Each row of a before or after table is a point. One or more steps were done to the points. Then noise was added and the rows were shuffled. The steps act on how far a point lies along the listed directions, d1 being the first. Name the steps. A step turns or swaps two directions, mirrors them in a line or flattens them onto one, adds a multiple of one to another, or multiplies one. Angles are multiples of 10 degrees, from the lower direction toward the higher: turns from -170 to 170, lines from 10 to 170 but not 90. Use the fewest steps. Two steps may share a direction if one is a turn and the other turns, adds or multiplies; they go together, in the order done. Otherwise the lowest direction goes first.

Directions:
(1): [ 10 -26  57]
(2): [-40 -47 -14]
(3): [-48  34  24]
Before:
[[-11  31  -3]
 [ 17  -1  48]
 [ 15   7  -6]
 [ 11 -20  -3]
 [ 21   9 -23]
 [-29  21   6]
 [-34  28   3]
 [  0   0  -9]
 [-25  16   2]
 [ 14  -6 -10]]
After (10 x 3):
[[ 24   1 -12]
 [ 28 -30 -15]
 [ 32 -16 -14]
 [-28  46  16]
 [ 40  -5 -14]
 [ -5   4   6]
 [-42  24  22]
 [-56  40  22]
 [  6  -3  -9]
 [-62  48  33]]
Steps: flatten d1 and d2 onto the line at 70 degrees; multiply d3 by 2

Directions:
(1): [-50  49   8  21 -18 -25]
(2): [ 31   7  -8 -34 -50 -42]
(3): [ 13  26  -6 -23  60 -38]
(4): [ 11  51 -17 -29  -6  50]
(5): [-33 -14  47 -54   1   6]
Before:
[[ -9 -14  12   8 -11   2]
 [ 17 -17   3 -35  17 -24]
 [ -3   1  18  18 -18   1]
 [ -6   0  20 -12 -16  25]
 [-12 -11  23 -13  19 -21]
 [ -6 -16  15  -4 -38   6]
 [ -2  16  -2 -10   3  -6]
 [ 11 -14   6 -23  38 -15]
 [ -6   9  -1 -12 -27  -1]
 [ 18  -7   4  -7  12 -25]
 [ -1 -21   8  -2  15 -30]
 [-24   0  14  -1 -16   7]
 [-13 -25  13  17 -31  26]]
After, 13 rows:
[[-29  13  25 -23   2   8]
 [-26  -6  23 -15 -13 -15]
 [ 32  10 -15 -35 -21 -20]
 [ -6   6  16  -7 -38 -26]
 [-14  15   7 -30 -59 -17]
 [  3 -15  12 -11  11  11]
 [ 21  -7  17  -5  14  -2]
 [-40  16  16   4 -22   9]
 [  8   2   3 -23  23  16]
 [ 18   8   4 -18   5  33]
 [ 36 -13   4 -44 -17  -1]
 [  2  20  -5  -6  -6 -11]
 [ 19 -36   7 -11  26  33]]
Steps: swap d1 and d3; multiply d2 by 2.5; multiply d5 by 1.3; turn d4 and d5 by -50 degrees

Directions:
(1): [ -7   8 -42 -37  -4  -4 -40  43]
(2): [ -6  21   3  35 -19  52  13  43]
(3): [-17  -8   5 -32 -60 -14  40   7]
(4): [ 34 -45 -18 -28  14  43  22  -3]
(5): [-31 -51 -32  40   4 -20   8  14]
Before:
[[ 17 -20  -2 -40 -19  -2  42 -15]
 [ 23   8   0  23 -11  42  10  14]
 [-11  -2  17  13  16 -29   0 -24]
 [  2 -20 -26  12  -6  26  18  21]
 [ 16  40  34  10  17  24  -1  -6]
 [ -1 -21 -40 -13 -19  16  25  40]
 [ 44  38  32  -5  15  46  15 -14]
 [-10  16 -38  -1  43 -29 -60  12]
 [-25   7   8  29  23 -29  -3 -38]
 [ 33 -18 -26 -29  10   7 -20  26]
 [-29  49  10 -17 -15 -29 -35  12]
 [-11  28  38  42 -18  25  16  16]
 [-13  19 -11  20 -29  29  -9  53]]
After:
[[  2  11  31  20  30  -9   1 -25]
 [  2  10 -21 -28  25 -40 -33 -12]
 [ -3 -21 -38 -40 -33   3  26  32]
 [ 14   2 -19  28  -7  33  -7  27]
 [ -4  38  25  34  -1  36  -9  36]
 [ 16 -31 -25 -35  -7 -21  -4  17]
 [  7  37  21  38  29  16 -16  13]
 [ -1  16  20  31  36   4  -7 -39]
 [-30  43  21 -33 -29 -39 -23  -3]
 [  3 -29  -7 -12 -15 -12  44 -11]
 [ 14  26   7  39  21  29  -5  10]
 [-14  17 -24 -27 -44  18 -17  57]
 [  6 -19 -32  -3  -9  23  14  21]]
Steps: add 0.7 times d1 to d3; turn d1 and d2 by -30 degrees; flatten d4 and d5 onto the line at 30 degrees

Directions:
(1): [-47  12  17   1  26  -1 -31   1  22  32 -34]
(2): [-23   2  -7 -11  29 -14  60  -8  28 -26 -11]
Before (12 x 11):
[[  3   1   1   1   1   2  -3   1  -3  -1   3]
 [ -6   1  -6  -3  10  -6  20  -1   8 -10  -3]
 [ -8   2   1   2   9  -1   7  -1   6   1  -6]
 [ -4  -2   3  -4   3  -1   3   0   3   2  -2]
 [ -3   1   1   1  -1   1  -6  -1   2   3  -1]
 [-12   2   2  -6  14  -4   5  -2  13   4 -11]
 [ -6   2   3  -1   4  -5   6   1   6   1  -4]
 [  2  -5   0  -1   0   0   3   2   0  -2   1]
 [  9  -2   2   1  -7   1  -8   2  -8   2   2]
 [  1  -1  -1  -1   3  -2   6  -1   5  -3  -3]
 [ -3   4   3   2  -1   1 -14   1  -1   7  -3]
 [-11   1   3  -3  10  -1   5   2   6   5  -7]]
After, 12 rows:
[[-10   3   1  -4  12  -8  21  -1  12  -6  -6]
 [-15   1   0  -7  17  -5  24   0  12  -4  -8]
 [-14   3  -2  -2  17  -6  26  -3  14  -8  -8]
 [ -4  -2  -2  -3  10  -5  18  -2  10  -8  -5]
 [  5   1   3   2  -2   3  -9   1  -5   1   3]
 [  5   3   5   5 -11   4 -30   4 -11  13   3]
 [-18   1  -2 -11  25 -10  33  -5  24  -9 -13]
 [ -6  -3   1  -6   6  -3  11  -1   6  -2  -2]
 [-21   3 -11 -10  30 -15  60  -7  28 -27 -11]
 [  1   0   2   2  -4   3 -11   0  -1   5   0]
 [  1  -5   0  -3   2  -1   5   2   1  -2   0]
 [ 16  -3   4   5 -18   6 -31   5 -17  12   6]]
Steps: multiply d1 by 0.7; multiply d2 by 3
